Each row is a point. To make a cloud, some directions were put in groups of two or more. Within a group, all points are equally far from the middle, so they leave a hole (a ring in 2 directions, a hollow ball in 3). The other directions are filled evenly. Then the cloud was stretched, turned, moved and blurred a little. Count the holes, and give their numbers of directions, smallest first.

Cloud:
[[-21 -50]
 [-25 -47]
 [  3  34]
 [-33  34]
 [ -5 -49]
 [ 30  17]
 [-60 -34]
 [ 39   1]
 [-58 -36]
 [-36 -46]
 [ 37  -5]
 [-50  27]
 [ -5 -48]]
Holes: 1 (2)

Cloud, 15 rows:
[[-14 -26]
 [-40   5]
 [ 60  22]
 [ 36 -41]
 [-18 -13]
 [-37 -46]
 [ -3  19]
 [-58  17]
 [-18  16]
 [ 56 -37]
 [-15 -56]
 [-27 -21]
 [ 37   6]
 [ 56 -10]
 [ 30  13]]
Holes: 0

Cloud (13 x 2):
[[ 23  44]
 [ 19   8]
 [ 36 -37]
 [ -5  35]
 [-45 -20]
 [ 35 -34]
 [  4 -41]
 [ 19 -12]
 [ 59  -3]
 [-28 -46]
 [ 10  -7]
 [-14 -18]
 [-60  -3]]
Holes: 0

Cloud, 20 rows:
[[-28  40   9]
 [ 42  27  22]
 [ -5  52  18]
 [ 36  23  29]
 [ 36   8  34]
 [-55 -10  -4]
 [ 46  -2  -8]
 [-26 -51 -25]
 [-44  21  -2]
 [ -8 -54 -22]
 [ 37 -27   1]
 [-45 -35 -23]
 [-49  -5 -23]
 [ 42 -15  -3]
 [ 17   2 -52]
 [ 32 -39   1]
 [-27  34  17]
 [ 27  19 -60]
 [-16 -56 -22]
 [ 10 -32 -31]]
Holes: 1 (2)

Cloud, 20 rows:
[[  3   7   7]
 [ 50   2  -1]
 [  2   1  21]
 [  3 -15  16]
 [ 32  -9 -36]
 [  3   3  34]
 [ -2  12  -7]
 [ 16  -7  -9]
 [ 11  45   0]
 [  2  -3 -30]
 [-10  54 -26]
 [ -1  -3 -27]
 [  7 -13 -21]
 [ 30   7 -16]
 [ -3  31   7]
 [ 26  -8 -32]
 [ 31  16  20]
 [  3 -28  16]
 [-16 -15  19]
 [-60  23  11]]
Holes: 0

Cloud, 22 rows:
[[  6  29  47]
 [-20  12  60]
 [ 49  15  48]
 [ 40  -4  -5]
 [-31  34  -8]
 [-24  44  16]
 [ -8   7  21]
 [  9   6 -24]
 [-17  26  49]
 [ 33   1  56]
 [ -4  25 -30]
 [-23   8  36]
 [-31  16 -23]
 [ 44   4  26]
 [ 37 -18 -10]
 [ 35  38   0]
 [ -2   7  38]
 [-28 -29  -1]
 [ 25  23  14]
 [  4  -8  -4]
 [  3  26   4]
 [ -7  37  -5]]
Holes: 0

Cloud (30 x 4):
[[-13 -14 -41   4]
 [  2 -16  -3  36]
 [-21 -47 -27   9]
 [ 11  -3 -23  11]
 [  0 -54 -12 -21]
 [-10  12 -16  -7]
 [ 10 -18 -36 -15]
 [ -5 -30  20 -28]
 [ 26  30 -14  17]
 [-12 -41   7 -26]
 [  3   8 -60 -16]
 [ 12 -23 -16   5]
 [  6 -29 -34  31]
 [ 20  34 -50  29]
 [ 25  -7  -2   5]
 [-11 -44  14 -32]
 [-34 -11 -11  -3]
 [ 13 -40  11 -23]
 [  6   2 -10 -31]
 [  1 -40  -6 -15]
 [ 23  13  -6   4]
 [-19 -41 -33  11]
 [  1  -7  14 -15]
 [ 14   0 -56  20]
 [-13 -51 -33  -1]
 [-27 -15  10 -30]
 [ 28  23 -32  15]
 [ 33  -2  -1   5]
 [ -4 -19 -24  49]
 [-18   4  -2 -28]]
Holes: 0

Cloud (31 x 4):
[[ -3  18  46  11]
 [ 43  34 -19 -39]
 [ -1  14   6   2]
 [-38  37   1  35]
 [ 42  21  28 -29]
 [-17  23  33   7]
 [-34   7  37  -6]
 [-36  17  24  34]
 [ 28   8 -35 -12]
 [-29  50  29  28]
 [ 14  60  22  -3]
 [-36  12  39   7]
 [ 29  52  24  -2]
 [ 24 -25 -16 -11]
 [ 19  18 -29  13]
 [-21  17  31 -24]
 [-20   8  11  -3]
 [ -6  23   0 -24]
 [ -3  48   3  -8]
 [-34  12  49  -1]
 [-18  22 -26  38]
 [ 37  41  41   2]
 [ 36  10 -12 -21]
 [-30   6   3  26]
 [-53  38 -10  57]
 [ 30  27  19 -34]
 [  9  23 -29 -38]
 [  8  16   0 -41]
 [ 24   5  -2 -52]
 [ 22   9   7 -16]
 [ 11  12 -31  -5]]
Holes: 0

Cloud:
[[ 35  27  12  37]
 [-15 -24  10  15]
 [ 19  32  23   1]
 [  2  38  -4   3]
 [-11  -2 -24  16]
 [-13 -16   2  37]
 [-14   8  41  -2]
 [ 16 -33  -4  32]
 [  0   8 -27  17]
 [ 28   5  28  12]
 [-25 -13 -11  35]
 [ 23  36  13  37]
 [  9  44   9  10]
 [ 21  36   7   4]
 [ 60   8  14  29]
 [-13   3  18  40]
 [-14 -16 -19  35]
 [ 25  33 -11  17]
 [ 12  10  31  14]
 [-14 -26  33 -14]
 [ -9  -3  22  28]
 [  0  35 -18  17]
 [-45 -20  17 -12]
 [-18  -6 -14  -5]
 [ -6  -2  40  -6]
 [ 58  27  -3  36]
 [-14   2  -9 -21]
 [-36  -6  -8  -7]
 [  3  27  26  28]]
Holes: 1 (2)

Cloud (55 x 6):
[[-59  -3 -11 -17  26   1]
 [  8  29 -41  13 -19  29]
 [-19  10 -56  26 -24  17]
 [-26 -15  12 -32  17 -33]
 [  9  24  19  -8  35 -39]
 [ -2  11 -16 -33  13  30]
 [-57  15 -26  17  14   3]
 [-35   7 -23 -28   1 -39]
 [ 17  20 -30 -46 -19 -10]
 [-14  25  -9  25  -5  35]
 [-49   8  13  -8  -4 -15]
 [ 11  19 -31   9  17 -32]
 [-25  -1  37   3   9 -30]
 [ 34  -1  25   5  12  19]
 [-40  -9  -8   8  42  10]
 [-23 -10 -50  24 -26  29]
 [ 18  30  40   4  18 -16]
 [-53  11 -49   8   8  -7]
 [ 50  17   1   6  -7   9]
 [ 30  -8  -7   4  10  27]
 [-20  14  -3  -3 -37  -1]
 [-29   9 -38  19 -30  28]
 [-13 -11 -34 -41  -7 -22]
 [ 45 -10  17 -19 -11   0]
 [-15 -24 -40  -2   0  32]
 [-16   3  23  37  15   7]
 [ 11 -25  -9 -20 -38  -2]
 [-17  16  22 -31  24 -43]
 [-15   3   6  25   3 -35]
 [ 11  23 -24  23  -1 -25]
 [ -2  -7  -3 -48   3   6]
 [-10  20  19   5  -7 -36]
 [ 48 -12  -5 -14 -23  -8]
 [-18  -5  -9  -6  41  20]
 [-18  28 -27   3 -30  26]
 [  8 -33  23 -14   3 -11]
 [  3   3 -24  13 -18  49]
 [-27 -19 -33 -35   0  -4]
 [ 11  25  30   5  40  -5]
 [-32 -10  18   1  -4 -33]
 [ 15 -35  12   7  -6  -2]
 [-20  20  12  -9 -26  18]
 [-18  40 -19  14  26   0]
 [-50  10  -4  11  -6  25]
 [-20  -8  -5 -13   2  44]
 [  9  17 -12 -32 -11  36]
 [-21 -18  15  -2 -29  -3]
 [  4 -29 -18   4  18 -21]
 [ 37  -7  -7 -38 -22 -12]
 [ -7 -12  14 -12  31 -42]
 [ 20  23  16  28  -1  11]
 [ 29   1  26 -41   2  -6]
 [  0   7 -60 -12 -36  20]
 [ 26  -9 -35  24 -24  -4]
 [-23  31 -27 -23  32   2]]
Holes: 2 (2, 4)

Cloud (57 x 6):
[[ 37   7  -8 -27 -11  28]
 [ -3 -11  29 -42  26   5]
 [ 11  13 -11 -12  47 -27]
 [-26  21  28  16  17 -11]
 [-27  -5  17 -20  26  -9]
 [ 36  -2 -34 -28 -11  16]
 [ 25  32 -31  -5 -22  -8]
 [-29   0  27  -2  22  22]
 [-13  -2   6 -38  12  28]
 [ 34 -17  -5 -45  14  18]
 [ 45  21 -24 -28  21  -6]
 [-14  -3 -27   8  22  22]
 [-27   8   2  11  13  34]
 [  1 -19  23 -22  43  13]
 [ 59  20 -20  -1   1  -6]
 [-49  14  31 -15  15  12]
 [ 25  -5   9 -16 -17 -27]
 [  8  32 -19 -24  25 -11]
 [ 36  18  -3 -30  -4  32]
 [ 34  -9  25  -1  -4  21]
 [ -7 -14  10 -17  39 -25]
 [ 38  25 -30 -25   4  -6]
 [  2  -4  16  11  31  27]
 [  7   3  31 -18 -27  -2]
 [-11  37  22 -36  12  -6]
 [-36  -6  10 -27  13   5]
 [-39  25  13  20   5 -12]
 [ -5  41 -16  31 -15  -9]
 [ 14 -20   6 -36 -24  -5]
 [ 13   4  14 -26 -23 -18]
 [  2  47 -23  24 -28  23]
 [-13  46 -34 -25 -14   0]
 [ 31   8 -31 -12  53 -22]
 [-52   7  19 -10   9  14]
 [ 28  19 -13   1  60   3]
 [ -6  30  23 -10  46 -13]
 [ 12  45  -9 -27  15   2]
 [ 44   9  -9  -1 -10  22]
 [-29   7 -11 -40 -45  29]
 [ 28  40  -7  -2 -20  30]
 [ -5   3  49  11   7  11]
 [-11 -14  -8 -43 -31   5]
 [-19   9  18 -18 -48  15]
 [ 26  34  14 -24  -6 -13]
 [-18  -8   9  16  -1  19]
 [-19  10 -38  -8  17  25]
 [-18  -1   7 -46 -16  -4]
 [ 14 -35 -13 -47   6   1]
 [ -9   6 -30 -18  20  25]
 [ -5   5 -37 -29   5  25]
 [  5  50  -3 -25 -13  -2]
 [ -5  50  -1  31  26  19]
 [ -1 -13 -28  16  23  16]
 [ 21  -8 -32  15 -19  15]
 [ -2   9  39  14  33 -16]
 [ 14  -3  14   9 -12  25]
 [ -4  -5  13 -14 -39   5]]
Holes: 2 (2, 2)
